Each row is a point. The points of each table are mixes of a few directions, plus a little noise. How many directions does each table use, and how many do they share? Where both have some left over, give the other angles between the two spaces (their principal angles), to ten degrees, smallest first.

First (4 x 3):
| -21 | -23 |  37 |
|  -8 | -22 |   7 |
|  -2 |  12 |  11 |
|  31 |  34 | -55 |
Second (7 x 3):
|  20 |  35 |   3 |
|  -2 | -31 |  17 |
| -11 | -26 |   2 |
| -14 |  33 | -39 |
| -16 | -35 |   3 |
|  27 | -20 |  48 |
|  -4 |  45 | -33 |
Directions: first 2, second 2, shared 1; angles 60

First (7 x 6):
| -17 | -62 | -66 |   5 | -34 | -30 |
|  -8 |  -6 |  22 |  14 |  31 |  26 |
|  -5 |   9 |  37 |  35 |  35 |  32 |
|  11 |  30 |  22 |   2 |   4 |   4 |
|   8 |  29 |  26 |  33 |   6 |   8 |
|   4 |  -5 | -21 | -38 | -19 | -20 |
|   8 |   4 | -19 | -55 | -21 | -23 |
Second (8 x 6):
| -17 | -33 |  29 | -60 |  68 |  50 |
|  25 |  -1 | -29 |  14 | -17 | -12 |
| -26 |  23 |  17 | -20 | -31 | -29 |
|  12 | -14 | -34 |  10 | -19 | -14 |
| -20 |   1 |  -1 |   3 | -24 | -21 |
|   1 |   5 |  -4 |  58 | -14 |  -6 |
|   6 | -13 |  19 | -22 |  51 |  41 |
|  19 |  32 |   5 |  16 | -15 | -10 |
Directions: first 3, second 4, shared 3

First (9 x 9):
|  39 |   9 |   6 |  27 |  19 |  -8 |  36 |  -8 |  68 |
| -42 |  -9 |  -7 | -30 | -20 |  10 | -39 |   9 | -73 |
|   8 |   2 |   1 |   5 |   4 |  -2 |   8 |  -1 |  13 |
|  -7 |  -2 |  -1 |  -5 |  -3 |   1 |  -6 |   1 | -11 |
|  11 |   3 |   2 |   9 |   5 |  -2 |  10 |  -2 |  19 |
|  48 |  10 |   8 |  33 |  23 | -10 |  44 | -10 |  81 |
| -43 | -10 |  -7 | -30 | -21 |  10 | -39 |   9 | -73 |
|  25 |   6 |   4 |  17 |  12 |  -5 |  23 |  -5 |  43 |
| -39 |  -9 |  -7 | -27 | -19 |   9 | -36 |   8 | -68 |
Second (7 x 9):
|    0 |    0 |   -6 |    6 |   33 |   16 |    0 |  -37 |   52 |
|    0 |    0 |   -3 |    2 |   15 |    7 |    0 |  -17 |   24 |
|    0 |    0 |   -3 |    3 |   21 |   10 |    0 |  -23 |   33 |
|    0 |    0 |   -5 |    4 |   29 |   14 |    0 |  -33 |   47 |
|    0 |    0 |    1 |   -1 |   -6 |   -3 |    0 |    7 |  -10 |
|    0 |    0 |    3 |   -3 |  -16 |   -7 |    0 |   18 |  -25 |
|    0 |    1 |   13 |  -12 |  -76 |  -36 |   -1 |   84 | -121 |
Directions: first 1, second 1, shared 0; angles 50

First (8 x 12):
|  32 |  31 |   5 |  -5 |  31 | -21 |  -1 | -35 |  17 | -11 | -41 |  15 |
| -19 | -30 | -24 |   7 | -25 |  35 |   2 |  64 | -17 |  12 |  50 | -29 |
|  35 |  39 |  11 |  -6 |  36 | -29 |  -1 | -51 |  20 | -13 | -54 |  22 |
| -28 | -22 |   8 |   1 | -23 |   6 |   0 |   9 | -10 |   6 |  23 |  -3 |
|  19 | -11 | -52 |   6 |   2 |  45 |   5 |  84 | -10 |   7 |  40 | -40 |
|  37 |  28 | -15 |  -1 |  32 |  -3 |   2 |  -2 |  12 |  -7 | -26 |  -1 |
| -55 | -33 |  36 |   0 | -42 |  -9 |  -3 | -24 | -13 |   9 |  20 |  13 |
| -22 |  -2 |  32 |  -3 | -11 | -22 |  -3 | -45 |   2 |   0 | -14 |  22 |
Second (8 x 12):
| -21 | -26 | -10 | -25 |  10 |  17 | -30 |  -6 | -15 |  13 |  10 |  27 |
|  37 |   6 |  -1 | -30 |  28 |  -1 |  10 |  -5 | -26 |   2 |  -5 |   2 |
| -49 | -39 |   1 | -14 | -69 |  40 |  19 | -43 |  26 | -35 |   7 | -62 |
| -20 |   0 | -16 | -29 |   4 |  38 | -34 |  -6 |  12 |  -2 |  -8 |  20 |
|   6 |  -8 |  36 |  17 |  38 | -18 |  21 |  12 | -79 |   0 |   4 |  -3 |
|  23 |  31 |   4 | -18 |  -7 | -11 |  -6 |  22 |  18 |  24 |   8 |  34 |
|  35 |   1 |  -7 |  62 | -19 | -63 |  44 |  -2 |  36 |  -4 |   3 | -42 |
| -10 |  33 |  -7 |  37 |  15 |  -3 | -26 |  27 |  29 |   2 | -18 |  24 |
Directions: first 2, second 6, shared 1; angles 90

First (8 x 18):
|  26 |  -8 |  14 |   6 |   1 | -24 | -15 |   2 |  24 | -11 | -16 |   6 | -10 |  18 |  -3 | -11 | -20 |   0 |
|  23 |  11 |  33 | -47 |  -3 | -53 |  93 |  23 |  24 | -19 |  41 | -17 |   1 |   1 |  -1 |  30 |  38 |  21 |
|  11 |   6 |   9 | -18 |  -7 |  -8 |  69 |  16 |  22 |  -8 |  51 | -35 | -29 |  -3 |  -5 |   9 |  47 |  -4 |
| -17 |   8 | -15 |  -1 | -18 |  16 | -43 |  13 | -42 |  -1 | -15 |  17 |  13 |  18 |  -8 |   5 |  -6 |  14 |
| -18 | -11 | -49 |  13 |   4 |  36 | -43 | -18 |  -1 |  24 | -54 |  40 |  18 | -11 |  26 |  -6 | -14 | -16 |
|  -9 |  -2 | -29 |  30 |  28 |  34 | -44 | -10 | -31 |  53 | -39 | -15 |   9 |  15 |   0 | -31 | -21 |  31 |
|  14 |  -2 |  38 |  -7 | -31 | -22 |  26 |   7 |  36 | -60 |  56 |  -6 | -38 | -11 | -15 |  13 |  17 | -49 |
| -30 |  -3 |   0 |  24 |  25 |  21 | -42 | -34 | -32 |  21 | -23 |  10 |  36 | -28 |   5 |  -7 | -41 |   2 |
Second (11 x 18):
| -45 | -54 | -52 | -15 |  23 | -57 |   9 |  -2 |  -2 |  10 |  23 |  31 | -15 |  -5 | -77 | -15 | -10 |  -8 |
|  -6 |   0 |   1 |   0 |  -8 | -17 |   3 |  -5 |   4 |   0 |  -3 |  14 |  -2 | -18 | -21 |   8 |   4 | -11 |
|   5 |  24 |  26 |   8 | -32 | -21 |   3 | -13 |  12 |  -4 | -18 |  25 |   3 | -45 | -23 |  28 |  14 | -27 |
|  12 |  10 |   9 |   3 |   2 |  24 |  -4 |   4 |  -2 |  -2 |  -2 | -17 |   5 |  15 |  32 |  -3 |   0 |  12 |
|  -3 | -35 | -37 | -10 |  49 |  39 |  -6 |  20 | -19 |   5 |  28 | -42 |  -4 |  71 |  42 | -43 | -20 |  43 |
|  60 | 101 | 100 |  30 | -73 |  40 |  -5 | -15 |  20 | -18 | -53 |  -4 |  24 | -56 |  63 |  56 |  31 | -27 |
| -10 | -14 | -13 |  -5 |   7 | -13 |   2 |  -1 |  -2 |   2 |   6 |   6 |  -4 |   0 | -17 |  -4 |  -3 |  -2 |
| -36 | -50 | -48 | -14 |  28 | -38 |   5 |   2 |  -6 |   9 |  24 |  17 | -13 |  10 | -52 | -20 | -12 |   1 |
|   2 |  -7 |  -8 |  -2 |  13 |  13 |  -2 |   7 |  -5 |   1 |   7 | -14 |   0 |  20 |  15 | -12 |  -6 |  13 |
|  24 |  12 |   9 |   4 |  14 |  55 |  -8 |  13 | -10 |  -2 |   3 | -42 |   7 |  44 |  69 | -16 |  -6 |  30 |
|  -4 |  13 |  14 |   3 | -23 | -26 |   4 | -11 |   9 |  -1 | -12 |  26 |   0 | -38 | -30 |  20 |   9 | -24 |
Directions: first 6, second 2, shared 0; angles 50, 90
